Every row gives one point. Each table stands for the endless flat space through its points: a line for two points, a plane for three, and so on. Write the one point that lies in both, or say that there is none.

First (2 x 4)
[[20 19 -8 13]
 [13 15 -4 16]]
Second (2 x 4)
[[-11  17   0  13]
 [ -9  12   3  20]]
They share: no point

First (2 x 6)
[[-10   9   0 -32 -35  23]
 [ -5 -16   5 -17 -20  18]]
Second (2 x 6)
[[-22  18  -3 -44  -8  17]
 [  8 -30   9  -2 -44  23]]
They share: [ -7  -6   3 -23 -26  20]

First (2 x 9)
[[ 12  31 -49  34  14   3 -10  -2 -25]
 [ 10  27 -37  22   8  15   4  10 -27]]
Second (2 x 9)
[[  3  37 -43  26   7  21   9  20 -22]
 [  6  31 -37  21   6  21  10  18 -25]]
They share: [  9  25 -31  16   5  21  11  16 -28]

First (2 x 11)
[[ 12 -21  26  21 -26  16   6  -2 -32  20 -15]
 [ 14  -7  22  33 -30  20  -4  -4 -20  26 -25]]
Second (2 x 11)
[[  0 -27  42  26 -15  23  -3 -14 -21  31 -34]
 [ -6 -31  48  25  -9  28  -6 -16 -19  37 -41]]
They share: no point

First (2 x 12)
[[  0 -25   1  18   6  35 -14  25  -5  -5  37  15]
 [ 12 -17   5   8  14  21 -26  23  -7 -21  21  21]]
Second (2 x 12)
[[ 14 -13   5   3  19  50 -13  23 -14 -23  19  25]
 [  6 -21  -7  11   3  18 -41  11  -2 -11  47   1]]
They share: no point

First (2 x 14)
[[-33  28 -14  13 -21  12  -3  -4 -20  -4  48  -4  10  -2]
 [-29  32 -14  37 -21  -8 -19 -16 -16  12  24  20  -6  14]]
Second (3 x 14)
[[ -8  28 -17  32 -38 -14 -25 -15 -37   6  17   7 -11   0]
 [-60  27 -16  27   1  15   1  -9   9   8  50  18   0  24]
 [-27  67  13  43 -18 -18 -27 -19 -14  20  18  38  43   7]]
They share: [-30  31 -14  31 -21  -3 -15 -13 -17   8  30  14  -2  10]

First (3 x 20)
[[ 27   1 -16  -5 -18  -8   6  25  26  15   3   0  -2  42  11  18  -5  22
  -14  40]
 [ 33 -29 -15 -33 -16 -29   4   9  10  35 -19 -28  17  21  24 -14  -8  24
  -33  13]
 [ 26 -11 -36 -23 -41 -30  -5  22  40  23 -16 -18  26  20  40  -5  21  16
  -25  19]]
Second (2 x 20)
[[ 30  -9 -38 -17 -34 -25   2  10  23  32  -9 -16  16  26  24  -5  13  15
  -20  28]
 [ 40  -3 -52  -9 -34 -35  12  -2   9  42 -13 -26  30  12  34  -7  21   7
  -26  42]]
They share: no point

First (3 x 24)
[[-31 -43   3  32 -25  26   2 -31 -25 -36 -37  28  32  -9 -14 -47 -22   4
  -17   3   4  31  -6   7]
 [-41 -49  -1   6 -15  12  18 -13  -5 -12 -17  30  38 -23  -6 -31 -22   2
    5  19 -10   3   8  -9]
 [-43 -53  -5  12 -15  17  11 -15 -11 -19 -22  36  42 -18 -13 -37 -24   0
    0  11 -10  10   2  -4]]
Second (3 x 24)
[[  9 -35  16  36 -44 -20  20 -28 -16   7 -43  19  -4 -11  33 -58  -9   0
  -17  -2  -5  44  25   0]
 [-44 -42  -7 -11  -3  27  17  -4   2 -13 -10  10  35 -40 -16 -21   1  32
   22  35   4   0  -4 -22]
 [-14 -22  32  31 -40   2  28 -41 -13 -19 -29   9  11 -13  22 -32 -30  -6
  -19  24   5  14  23   2]]
They share: [-25 -31  15  14 -25  11  23 -25  -7 -15 -22  10  20 -24   7 -29 -16  10
  -2  27   4  10  12  -8]

First (2 x 24)
[[-23  22   2  -8 -20   1  -3  31  15   8  22 -15 -27 -39  -8   7  22 -20
   -3 -34 -43 -11  28   7]
 [-23  20 -10 -22 -26   7  11  21  19  -6  14 -21 -13 -23   0   5   8  -8
    5 -30 -29 -21  28  -1]]
Second (3 x 24)
[[-27  17 -28 -41 -21  22  20   8   7  -5   2 -26 -12 -17  20   2  15  12
   -5 -36 -20 -12  14   1]
 [  4   7   5 -14 -20  -5  39   7  45 -22  25 -39   9   9 -14 -14 -41 -26
   30 -31 -28 -32  52 -26]
 [-18  13 -21 -36 -18  17  27   5  15  -8   7 -31  -7  -9  14  -4   1   4
    2 -37 -22 -14  22  -6]]
They share: [-23  19 -16 -29 -29  10  18  16  21 -13  10 -24  -6 -15   4   4   1  -2
   9 -28 -22 -26  28  -5]

First (3 x 24)
[[ 13  40  26  -1 -39  -9 -13  -9  18  12 -48  47  13 -23   0  34  14  22
   -3  18 -16   1  12  14]
 [ 17  42  38   9 -37  13  -3  17  20  16 -16   5  23 -19 -14   6  16  -2
  -17  40 -28   1  38  20]
 [-17   5  16  14  -4 -34 -18  26  -7  -8  -8  12  28 -23   5  14 -21  22
   -8  33 -26  11  37 -11]]
Second (4 x 24)
[[ 25  18  16  24 -40   0 -27  42  22  22  -8  41  21 -11  -7   6  -2  23
   -5  42  -7  19   6  23]
 [-10  35  36  -1 -16 -11  -1 -16  14 -13 -56  19  17 -44  18  43  34  25
  -10   3 -29 -27  41  -2]
 [ 14  27   2  21 -40 -14 -18  26  -1  16 -16  20   8  -7  -5   6 -20  -2
   -5  37 -16  22  17  11]
 [  1  26  20  20 -24  -2  -9   6  20 -12 -56  23   7 -45  31  40  42  29
   -7  -2 -17 -31  30   5]]
They share: [  5  30  26   6 -28 -11 -12   8  11   7 -28  26  20 -22  -2  21   4  16
  -8  28 -22   4  26   8]

First (3 x 24)
[[ 22  36   2 -22 -19 -29 -30  31 -46   7  -4  12  31 -21 -15   0   1   9
   -8   2  12  41 -12  24]
 [ 17  29   5 -19 -19 -29 -27  38 -43   3   1  20  24 -23 -14  -1  -3  12
   -8  -5   6  40 -10  25]
 [-19 -11  29  13 -35  -9  -3  34 -15 -45  17  32   0 -19 -14 -33   9  20
  -12 -57   6   4 -22  -3]]
Second (4 x 24)
[[ -5   1  28 -15 -35 -26  -2   6  -9 -27   8  28  14 -24 -21 -36  19  11
  -13 -42  37  15 -34  25]
 [-40  22  10  12 -63  36 -18  17 -66 -20  18  10  32  12 -29  24 -35  -8
  -19   8 -20  52  24  -8]
 [  6  14 -20  10 -18 -13   5  47 -41 -22   8  -5   9 -19 -35 -23  16   7
    1 -27   5   2 -20   4]
 [ 37  15   8   1   0 -45 -19  40 -14 -27 -12   1  13 -33  -5 -51  50  28
   -1 -51  32 -17 -52  -7]]
They share: [  0  13  17  -1 -31 -14 -15  21 -28 -25   3  13  20 -16 -16 -23  14  12
 -11 -30  18  15 -23   2]

First (5 x 24)
[[ 31 -29  32  26   2  -9 -32 -22 -47  23  34  21   7   9  31  41 -16 -14
    0  19 -20 -17  38 -31]
 [ 15   0  43   8  12  -5  -9 -54 -37  44  34  -6 -21  18   1  42 -10  -2
  -44 -15 -39 -37  12  -7]
 [ 15  -9  26   2 -24  -3 -16 -46 -15   5  24  25 -45  37  17  15  12 -12
  -42   7 -32 -17  -2   3]
 [ 27 -32  14  20 -47   2 -45 -16 -23 -21  25  50 -31  22  44  17  16 -17
    3  41 -19  -1  18 -16]
 [ 13  -1  39  22 -22  20 -45 -37 -44  27  37  -1 -35 -15  11  61   8  13
   -5   6 -48 -41  17 -15]]
Second (5 x 24)
[[ 64 -30  22  30 -16  31 -39  -7 -27  35  24  63 -51  20  29  51   6 -25
   -6  11 -28   3  11 -48]
 [ 54 -23  37  27  -5  16 -45 -20 -12   2  49  44 -28   0  44  31  26  -8
   -1   2 -27  15  26 -64]
 [  3 -13  19 -13 -29  -6 -20 -36 -42  40  -7  36 -42  42  12  48 -37 -40
  -38  36 -40 -44  -4  33]
 [ 66 -44   6  -7 -32  17 -34 -45 -40  16  31  44 -25  18  19  69  -6 -48
  -28  54 -32  -4  35 -32]
 [ 19  -5  55 -14  15 -12 -21 -50   9 -19  46  13   8   0  44  10  33  19
  -26   5 -22 -19  20 -29]]
They share: no point
